Each row of a before or after table is a point. One or more steps were done to the points. Then noise was added and the rows were shuffled. The steps act on columns, c1 being the first. Write out the steps. A step turns or swaps two columns, mirrors them in a line or flattens them onto one, adds a multiple of one to another, or multiplies or shifts one. Angles are multiples of 10 degrees, from the lower column toward the higher: turns from -170 to 170, lines from 10 to 170 but not 90. Use the fewest steps. Two steps may share a column if one is a turn and the other turns, adds or multiplies; they go together, in the order done. Otherwise the lowest column goes first.

Before (12 x 3):
1.1; -1.2; 1.2
2.4; -1.4; 0.7
-2.0; -1.5; -0.7
-3.9; 2.4; -0.6
3.1; 4.5; -6.4
2.6; 4.6; -5.9
-2.1; -1.0; 0.7
0.7; -2.5; 0.8
-1.2; -2.1; 1.1
1.7; 5.9; -3.1
-4.7; 3.0; 0.3
1.3; -0.2; -8.8
After:
-2.2; 0.8; 0.1
-2.1; -2.5; -3.5
-3.4; -5.6; 5.9
0.9; 1.9; 0.9
2.0; 1.3; 2.2
-1.7; 1.0; -1.6
0.4; 2.2; 0.8
2.2; -6.4; -0.3
-1.9; -2.4; -4.3
0.7; -8.1; 4.1
1.3; -7.2; 2.9
-1.3; 1.7; -0.8
Steps: turn c2 and c3 by -140 degrees; turn c1 and c3 by 40 degrees

Before (14 x 8):
-2.2; -2.4; -3.9; 6.1; 2.9; 5.3; -2.9; 6.2
-4.1; -3.9; -6.0; 6.4; 0.9; -1.0; -3.1; 6.3
0.6; -2.9; -1.2; 7.3; 3.9; 0.9; -1.1; -2.2
-0.3; -4.5; 4.3; -2.6; 2.5; 5.0; 2.7; -2.4
-3.7; 4.0; -1.1; -2.4; -2.2; 1.8; 0.6; 2.4
1.5; 2.7; -3.9; 3.7; -1.5; 4.2; 2.7; 0.5
3.7; 2.2; 3.3; 2.0; -3.3; 4.8; 0.2; 4.8
2.7; 2.0; 3.2; 2.5; 1.0; -2.5; -2.0; -1.8
-3.7; 4.7; 2.7; -2.5; 5.7; 0.1; 4.0; -2.1
3.2; 0.9; 0.7; 2.6; -2.6; 0.9; 5.3; 2.6
3.8; -1.4; -2.1; 0.4; 3.9; 4.1; 4.8; 0.2
-2.0; -2.8; -3.3; 5.0; -2.5; -0.1; 0.4; 4.4
1.1; -0.4; -2.8; -2.2; 1.7; 6.1; 0.8; 4.1
-4.6; -2.3; -1.3; 0.0; -2.5; -3.3; -1.0; 2.6
After:
3.1; 2.5; -0.1; 3.5; -1.1; -5.1; -1.8; 2.8
2.8; -1.1; -0.1; 3.5; -1.8; 2.8; -1.1; -1.7
-2.1; -2.2; 0.0; 5.5; 2.6; -0.4; 6.1; 6.0
-1.9; 3.0; 0.0; 4.4; 2.2; -0.2; -0.4; 4.4
1.4; 1.2; -0.1; 4.0; -2.8; -4.4; 2.5; 0.3
-3.7; -6.5; 0.2; -3.9; -3.5; -3.5; -2.1; -2.0
0.8; -3.3; 0.2; 7.7; 3.6; 0.7; 1.5; -2.0
3.8; -3.6; 0.3; 1.4; 2.3; -6.3; 1.2; 0.2
3.6; 2.9; 0.1; 3.1; -3.0; -2.7; 4.1; 5.0
-4.2; -0.2; 0.2; 5.4; 3.9; 3.4; 0.8; 6.2
-3.6; 1.4; -0.1; -3.4; -4.2; -1.4; 1.2; 2.5
-4.5; 2.9; 0.1; -1.2; 1.8; 2.6; -2.3; 2.6
0.0; -1.5; 0.0; -2.8; 4.8; -5.2; 2.9; -2.4
1.2; -1.8; 0.0; -1.9; 0.8; -3.7; 4.8; 4.0
Steps: add 0.3 times c1 to c4; mirror c2 and c5 in the line at 130 degrees; multiply c3 by 0; turn c6 and c7 by 120 degrees

Before:
-0.6; -2.5; 4.1; -0.9; -0.3; 5.0; -0.7; 2.4; -2.7; -0.3; 2.0; -1.3
-2.6; -0.9; -0.8; 1.3; -5.2; 3.0; 2.3; 3.2; -4.8; -4.4; 1.1; 0.0
2.5; -2.9; 3.8; -1.0; -6.6; -1.4; 3.1; 4.1; -3.0; -0.8; 1.7; -2.5
4.1; -1.8; 1.2; 5.2; -2.1; 0.5; 0.1; 5.3; -2.2; -2.7; 1.1; -1.4
1.8; -0.7; 1.7; 1.9; -4.2; 1.0; -0.7; -1.2; -4.2; 0.8; -3.3; -2.5
-1.4; -2.1; 1.4; 3.4; -3.0; 1.0; 0.6; -0.7; -5.3; 1.4; 6.0; 0.3
-2.1; -1.1; 0.0; 1.0; -0.3; -2.1; 1.8; 3.5; -2.3; 0.9; 0.1; -3.7
4.9; 2.6; 2.0; -0.8; 0.7; -1.0; 3.7; -0.6; -2.7; -2.5; 0.2; -0.6
-1.0; 2.4; 4.2; 2.1; -1.5; 0.9; 1.1; 2.2; -1.4; 3.2; -0.4; 4.9
3.3; -4.6; 1.1; -1.8; 0.6; -4.6; -1.0; 0.9; -2.8; -1.1; -3.2; 4.3
7.0; 2.1; -2.9; -3.5; 1.2; -1.0; 0.0; -3.8; 7.7; 4.4; -2.6; 6.3
7.1; -1.6; -2.5; -2.1; 2.6; 0.6; 4.0; -0.3; 0.3; 6.3; -4.1; 6.5
5.3; -5.2; 1.0; 0.0; 3.2; -2.4; 5.2; -4.3; 5.5; 2.6; -6.4; 6.8
After:
5.2; -5.3; -2.8; -1.6; 1.2; 0.5; 4.4; -4.3; 6.9; 2.4; -6.1; -7.2
-2.0; -1.1; -1.5; 2.5; -0.3; -4.1; 1.6; 3.6; 0.4; 0.7; 0.4; 3.0
4.8; 2.7; -0.8; 0.3; -1.1; -2.8; 4.1; -0.5; -1.2; -2.8; 0.2; 0.0
2.5; -3.1; 0.8; -3.8; 0.9; -3.9; 4.9; 4.0; -0.9; -1.2; 2.0; 6.2
7.0; 2.2; -2.1; -4.4; -1.6; 3.5; -1.8; -3.6; 6.9; 4.4; -2.7; -5.5
-0.7; -2.6; 3.8; -0.3; -1.1; 4.3; 2.0; 2.3; -7.3; -0.3; 1.9; 1.2
3.4; -4.7; 1.4; -2.8; -0.4; -7.6; -0.2; 0.8; 2.4; -1.3; -3.0; -3.6
-1.1; 2.6; 2.7; -2.5; 4.3; 0.0; 3.5; 2.3; -2.1; 3.2; -0.1; -2.8
7.3; -1.7; -4.5; -3.2; -1.0; 0.9; 1.8; -0.3; -0.2; 5.9; -3.9; -6.5
4.2; -1.9; 0.8; 1.9; 4.8; -0.8; 1.0; 4.9; -2.4; -2.8; 1.3; 2.5
-2.7; -1.0; -1.8; -3.0; 3.2; 0.7; 1.0; 3.0; -7.0; -4.5; 1.0; 3.3
1.7; -0.8; 1.8; -0.2; 2.5; -1.6; 0.8; -1.1; -4.3; 1.0; -3.2; 4.8
-1.2; -2.2; 0.3; -0.5; 4.2; -2.2; 1.6; -0.7; -4.9; 1.5; 6.0; 1.7
Steps: turn c3 and c7 by 40 degrees; turn c5 and c12 by -140 degrees; turn c4 and c5 by 60 degrees; multiply c6 by 1.6; turn c6 and c9 by -40 degrees

Before (10 x 20):
-3.1; -5.6; 7.0; -1.0; 1.7; 1.6; -3.7; -1.1; 1.9; 0.4; -2.6; 3.0; 0.7; 2.9; 6.6; 8.5; -1.0; 6.4; 1.3; 1.6
4.1; 3.5; 1.0; 2.2; -1.3; 1.2; 5.1; 2.6; -2.0; -2.3; -0.6; 0.0; 0.0; -2.8; -4.5; 1.8; -4.0; -1.8; 1.7; 3.3
-0.1; 5.4; 4.4; 7.9; 0.5; -1.4; 2.1; 2.0; -0.2; -2.0; 2.1; -2.5; -1.3; 0.8; -3.2; 4.1; -4.5; 1.1; -1.1; 5.7
1.0; -4.0; -5.7; 3.9; -4.1; 0.9; -2.3; -4.0; 0.0; -5.5; -10.9; 0.4; 1.7; -1.3; 1.8; -1.4; 1.5; -1.2; 2.0; -0.9
0.7; 0.9; -2.8; -1.7; -1.6; 2.8; -2.0; -2.1; 1.5; -1.6; -6.0; -5.1; -1.1; 3.4; 1.8; -3.9; 0.8; -3.2; -2.1; 1.5
3.8; 1.3; -1.2; 1.7; -1.4; -1.9; -3.0; -0.4; 3.8; 1.5; -1.7; -0.8; -5.1; -0.6; -0.8; 3.8; 7.1; 2.6; -2.9; 5.4
2.4; -1.4; -0.5; 2.9; 2.1; -1.0; 1.8; 0.2; 1.2; -0.5; 0.9; -2.4; 1.5; -3.1; 0.0; 0.2; 4.5; -0.9; -3.9; -3.6
-8.3; -0.7; -1.2; 4.3; -2.5; 0.4; 6.9; 7.9; 0.6; -1.0; 4.4; -1.8; 5.0; 0.2; 0.7; -1.4; -1.6; -4.5; -1.4; 2.6
2.6; -2.0; 5.7; 0.1; -3.6; -2.7; 0.2; 2.1; 0.0; 0.1; -0.5; -5.1; -0.9; 4.8; -3.2; -0.7; 2.1; -3.2; -2.5; -1.4
2.6; -2.7; 1.9; -1.3; 1.3; 3.5; -4.1; -3.6; 0.6; -0.3; 1.4; 0.4; 2.0; 0.7; 0.6; -1.6; 5.6; -3.9; 1.0; -2.0
After (10 x 20):
-8.5; -1.3; -1.2; 4.9; -2.5; 0.5; 6.5; 7.7; 0.4; -1.2; 4.1; -1.5; 5.2; -0.2; 0.6; -1.4; 5.8; -4.7; -1.1; -2.4
-3.4; -5.8; 7.1; -1.0; 2.0; 1.5; -3.6; -1.3; 1.8; 0.4; -2.3; 3.4; 0.9; 3.1; 6.5; 8.5; 0.4; 6.3; 1.8; 0.7
3.9; 1.6; -1.3; 1.5; -1.9; -2.0; -2.3; -0.3; 4.1; 1.4; -1.7; -0.8; -4.9; -0.7; -0.5; 4.0; -1.8; 2.7; -2.5; -8.0
2.3; -1.9; 5.5; 0.0; -3.4; -3.2; 0.0; 1.7; 0.2; 0.4; -0.2; -5.0; -1.2; 4.5; -3.2; 0.0; -2.2; -3.1; -3.0; -0.9
1.7; -1.7; -0.4; 2.8; 2.1; -1.0; 1.7; 0.0; 1.1; -0.1; 0.7; -2.2; 0.8; -2.9; -0.2; 0.8; -5.2; -0.9; -3.5; -1.5
0.7; 0.8; -2.9; -1.8; -1.3; 2.7; -2.3; -2.3; 1.5; -1.3; -6.1; -5.0; -1.3; 3.3; 2.0; -3.9; -0.2; -2.8; -1.7; -1.0
-0.2; 5.1; 4.6; 7.9; 0.6; -1.2; 1.8; 2.3; 0.2; -1.8; 2.1; -2.2; -1.2; 0.9; -3.2; 4.4; 8.0; 0.9; -1.2; -1.2
2.9; -3.0; 1.9; -1.3; 1.0; 3.7; -3.9; -3.5; 1.1; -0.1; 1.3; 0.6; 1.9; 0.5; 0.7; -1.3; -7.0; -4.1; 0.9; -1.7
4.4; 3.6; 0.9; 2.3; -1.3; 1.1; 5.1; 2.6; -1.9; -2.6; -0.9; -0.2; 0.6; -3.2; -4.5; 2.1; 7.2; -1.7; 1.8; -1.0
1.5; -3.7; -5.4; 4.0; -3.9; 0.8; -2.1; -4.1; -0.4; -5.6; -10.6; 0.2; 1.6; -1.2; 1.4; -0.9; -2.3; -0.7; 2.4; 0.5
Steps: add 0.5 times c7 to c20; turn c17 and c20 by -130 degrees

Before, 11 rows:
1.7; 2.7; 2.5; 4.7; -4.9; 3.5; -1.7; 1.1; 3.3; 1.8; 2.9; 1.8; -0.3; -2.4; -1.4; 1.1; -0.9; -3.4; 3.1; -6.6; 1.8; 2.3; -1.3; 2.4; -3.3; -3.1; 0.8; 0.3; 0.5; 3.1; 1.7; 0.1; 0.5; -3.0; -1.5; -2.4; 0.5; 3.2; -1.7; -0.4; -2.2; 1.9; -0.7; 0.5; 5.6; 2.6; 0.5; -3.0
5.1; -1.7; 4.3; 0.9; 0.7; 4.4; 0.3; -0.1; -0.7; -3.3; 1.5; -2.8; -3.9; 6.9; 2.6; -3.9; 0.3; -0.6; 2.0; 2.8; -3.3; -3.3; -4.6; -2.1; 2.9; -2.3; -5.2; -2.0; -0.7; 3.5; -0.8; 1.7; -1.1; 3.1; 4.4; -1.3; 0.9; -2.9; -6.3; 4.3; -1.1; -4.6; -0.3; -0.2; -1.2; 3.9; 5.2; 4.3
2.9; -2.9; -0.7; -4.1; 3.0; 4.5; -4.5; -1.8; -2.8; -1.7; 3.3; 2.3; -2.9; 1.6; -3.6; 3.6; 3.8; -4.4; 2.9; 2.9; 1.9; 0.6; -1.3; 0.1; 1.5; -1.6; 0.9; 1.7; 3.4; -0.7; -1.1; -1.3; -1.1; 3.7; 2.4; 3.6; -0.5; 1.0; 0.9; -0.1; -1.4; 1.4; -0.6; -1.6; 6.0; -2.6; -0.9; 3.4
2.7; 0.7; 4.3; -3.8; 2.3; -3.3; -5.4; 2.9; 3.5; 5.7; 2.6; -1.7; 1.9; 7.0; 3.6; -0.6; -1.5; -5.1; 2.9; 0.3; -2.3; -2.7; -1.9; -0.4; -4.2; -5.3; 2.4; 2.0; 4.5; 4.2; 1.6; -5.9; 3.6; 5.2; -3.1; 4.9; -2.0; 3.8; 2.3; -1.1; -3.2; 2.4; -5.0; 1.6; 2.5; -1.9; 3.4; 1.4
-3.7; 1.6; -3.7; 0.3; 2.3; -0.6; 1.0; -1.5; 3.0; 2.3; 1.6; 1.1; 2.2; 3.1; -4.4; -1.1; -2.6; 0.2; 3.8; 1.6; 0.2; -0.8; -6.6; 2.4; -2.6; -2.1; 1.5; 4.8; -2.7; 1.5; -0.7; -2.8; -3.6; -4.5; -1.9; 0.3; -0.7; 6.6; -6.0; 4.5; -3.6; 2.9; -2.1; 0.8; -3.2; -0.9; 5.7; -5.4
-0.9; -2.3; 3.7; 5.3; -5.0; 0.6; 1.9; -0.1; -3.5; -0.4; 1.9; -0.2; 3.5; -2.3; -2.9; 3.7; -0.9; 3.9; -0.5; 0.6; 0.5; -1.0; -7.2; 3.8; -1.6; -4.8; -4.1; 2.3; -2.6; 0.5; -0.7; 2.0; 1.4; 1.7; -0.4; 4.4; 0.3; 5.0; 2.3; 2.3; -5.5; -2.8; -1.7; -2.9; 4.3; -1.3; 3.9; -3.6
-0.9; -4.4; -1.5; 2.0; -3.8; -3.2; 4.2; -1.2; -1.4; 4.0; 1.5; 1.5; 4.0; 1.7; 4.5; 1.0; 1.3; 3.6; -2.8; 1.6; 5.1; -0.7; -5.1; -3.5; 1.4; 4.5; -5.3; 4.8; 3.4; -1.0; 3.2; 1.4; 2.3; -3.7; -2.7; -0.5; -5.1; 1.0; 3.1; 2.3; 1.9; -3.3; 4.2; -6.7; -3.0; -3.7; 1.6; 2.7
2.8; -2.6; -3.6; -2.4; 2.2; -3.8; -2.9; 5.1; 2.9; 5.3; 4.1; -3.2; -2.6; 2.8; -0.4; -1.1; 5.1; 3.7; -2.1; 1.0; -1.0; 0.6; 2.0; 3.8; 0.8; -2.0; -2.1; 0.7; -2.2; -1.6; -3.2; 0.5; 1.5; -4.1; 4.3; -2.9; 3.6; 6.8; 2.8; 8.1; -7.1; 0.5; 3.9; -3.9; -2.3; 0.1; -2.8; -1.1
-4.5; -5.5; 0.2; -4.4; -3.5; -3.3; 1.7; 3.0; 1.1; -3.1; 3.8; -0.2; -4.6; 7.0; 1.6; -3.2; -0.9; 1.8; 2.1; 2.8; 3.7; -1.2; -1.3; -5.1; 4.1; -2.8; -4.8; 3.4; 5.1; -2.8; 2.2; 3.7; 4.0; -0.3; 3.4; 3.0; 1.2; 1.9; -3.4; -1.3; 2.3; 2.2; 4.2; -0.5; -3.2; 3.8; -1.3; -5.2
-3.3; -1.3; 1.0; 0.2; -5.0; 4.2; -4.0; 4.6; -5.3; 1.5; 0.1; 5.5; 2.9; -2.2; 1.3; -0.3; -2.0; 4.7; -1.8; 1.0; -2.4; -1.6; -5.5; 2.6; -1.1; -4.2; 3.0; -4.0; -3.7; -0.3; 2.2; 2.7; -3.8; 5.5; -4.5; 4.5; 1.1; -2.6; 0.7; -1.3; -5.4; -6.2; -0.7; -0.6; -3.2; 1.4; -1.7; 0.3
2.0; 2.4; -2.4; 5.0; -5.0; -2.7; -1.6; 1.1; -3.5; 5.1; 1.1; 2.7; -5.2; 0.4; -4.2; -1.4; -0.4; -2.0; -1.4; -4.2; 4.2; 2.9; -3.3; 4.4; 3.7; 0.4; 3.0; 0.6; -3.4; 6.1; 4.5; 2.8; 4.5; 1.6; 5.3; -2.5; 1.5; 0.0; 2.1; 2.8; -7.2; -2.6; -5.8; -1.7; 3.0; 5.5; -3.7; -2.2
After:
-3.4; -1.1; -1.2; 0.1; -5.0; 4.3; -3.8; 4.5; -5.5; 1.6; 0.2; 5.3; 2.9; -2.0; 1.4; 0.0; -2.0; 4.9; -2.1; 1.0; -2.5; -4.3; -5.5; 2.5; -1.3; -1.2; 2.8; -4.1; 0.3; -0.2; 2.2; 2.6; -3.8; 5.4; -4.5; -1.6; 1.3; -2.5; 0.7; 4.4; -5.4; -6.1; -0.7; -0.5; -3.2; 1.4; 4.1; 0.6
1.5; 2.6; 2.3; 4.7; -4.7; 3.3; -1.7; 0.9; 3.4; 1.9; 3.0; 1.4; -0.5; -2.7; -1.3; 1.1; -0.8; -3.2; 2.9; -6.7; 1.9; -0.8; -1.0; 2.3; -3.2; -3.7; 0.8; 0.2; 1.0; 2.7; 1.8; 0.1; 0.5; -3.0; -1.5; -0.2; 0.6; 3.0; -1.6; -2.4; -2.4; 2.0; -0.9; 0.6; 5.5; 2.5; 0.5; -3.1
2.2; 2.5; -3.5; 4.9; -4.8; -2.5; -1.6; 1.1; -3.5; 5.2; 1.0; 2.6; -5.2; 0.1; -4.3; -1.4; -0.5; -2.3; -1.3; -4.5; 3.8; 2.2; -3.2; 4.3; 3.9; -1.9; 3.1; 0.7; -2.6; 6.1; 4.3; 2.9; 4.5; 1.5; 5.0; 3.2; 1.7; 0.0; 2.3; -1.9; -7.4; -2.6; -5.7; -1.6; 3.2; 5.2; 3.6; -2.2
5.2; -1.8; 3.6; 1.1; 0.6; 4.3; 0.2; -0.2; -0.4; -3.3; 1.1; -2.7; -4.0; 6.9; 2.6; -3.7; 0.3; -0.4; 1.9; 2.8; -3.3; -4.2; -4.8; -2.1; 2.8; 0.9; -5.5; -1.7; 5.8; 3.2; -0.7; 1.5; -1.1; 3.2; 4.3; 4.6; 1.0; -2.6; -6.2; -0.8; -1.2; -4.6; -0.3; -0.4; -0.9; 3.8; -0.3; 4.3
3.0; -2.8; -4.2; -2.3; 2.0; -4.3; -3.1; 5.3; 3.0; 5.3; 3.9; -3.0; -3.0; 2.6; -0.5; -0.9; 5.2; 3.8; -2.2; 1.1; -1.2; -1.2; 2.2; 3.7; 1.0; -1.5; -2.5; 0.6; -2.5; -1.6; -3.1; 0.4; 1.4; -4.1; 4.4; 8.5; 3.9; 6.8; 2.8; -1.6; -7.2; 0.8; 3.9; -4.0; -2.3; 0.2; 1.3; -1.2
3.1; 0.7; 6.2; -3.9; 2.5; -3.2; -5.3; 2.6; 3.5; 5.7; 2.6; -1.7; 2.3; 6.9; 3.7; -0.5; -1.5; -5.0; 2.9; 0.2; -2.3; -6.1; -1.9; -0.5; -4.0; -1.0; 2.2; 2.1; 2.0; 3.9; 1.7; -6.1; 3.7; 5.5; -3.3; -2.1; -2.0; 4.1; 2.3; 4.8; -3.2; 1.8; -5.0; 1.6; 2.1; -2.2; -3.3; 1.3
3.0; -2.8; 1.1; -4.1; 3.1; 4.4; -4.7; -1.6; -2.9; -1.7; 3.1; 2.2; -2.6; 1.6; -3.6; 3.4; 3.7; -4.4; 3.0; 2.8; 1.8; -0.7; -1.4; 0.1; 1.4; -1.3; 0.7; 1.8; -2.7; -0.7; -1.1; -1.4; -1.2; 3.8; 2.7; -0.5; -0.5; 1.1; 0.9; 3.4; -1.3; 1.4; -0.6; -1.7; 6.1; -2.6; -2.4; 3.5
-4.4; -5.8; 3.0; -4.5; -3.3; -3.3; 1.4; 2.8; 1.2; -3.3; 3.8; -0.2; -4.7; 7.3; 1.5; -3.2; -0.7; 1.7; 2.0; 2.8; 4.0; -3.0; -1.3; -5.0; 4.1; -0.7; -4.6; 3.1; -3.3; -2.8; 2.3; 3.7; 4.1; -0.6; 3.6; -1.9; 1.1; 1.8; -3.4; 2.9; 2.1; 2.5; 4.2; -0.3; -3.4; 3.7; -2.9; -5.1
-0.9; -4.5; 0.3; 2.1; -3.9; -3.2; 4.3; -1.0; -1.5; 4.1; 1.5; 1.6; 3.9; 1.7; 4.7; 0.9; 1.3; 3.5; -2.7; 1.8; 5.0; 2.8; -4.8; -3.5; 1.2; 3.4; -5.4; 5.0; -0.5; -0.8; 3.4; 1.3; 2.4; -3.4; -2.5; 2.4; -5.1; 1.2; 3.2; -0.1; 2.1; -3.3; 4.2; -6.7; -3.3; -3.6; -3.7; 2.8
-3.6; 1.5; -4.4; 0.3; 2.3; -0.5; 1.1; -1.5; 3.0; 2.5; 1.6; 1.0; 2.4; 3.3; -4.8; -1.3; -2.8; 0.2; 3.8; 1.6; 0.1; -2.2; -6.3; 2.1; -2.8; -1.1; 1.3; 5.0; 5.2; 1.6; -0.8; -2.6; -3.5; -4.4; -2.1; 4.5; -0.9; 6.7; -5.9; 1.1; -3.6; 2.9; -1.9; 0.9; -2.7; -0.8; -2.4; -5.2
-0.9; -2.5; 2.3; 5.4; -5.1; 0.8; 1.8; -0.3; -3.6; -0.5; 2.0; -0.2; 3.5; -2.3; -3.0; 3.6; -0.9; 3.9; -0.8; 0.5; 0.2; -4.4; -7.4; 3.8; -1.5; -2.3; -4.1; 2.3; 5.4; 0.6; -0.6; 2.0; 1.7; 1.6; -0.3; 1.4; 0.6; 4.9; 2.0; 4.9; -5.4; -2.8; -1.6; -3.0; 4.3; -1.4; 1.8; -3.3
Steps: turn c3 and c29 by -30 degrees; turn c29 and c47 by -120 degrees; turn c22 and c26 by -50 degrees; mirror c36 and c40 in the line at 50 degrees
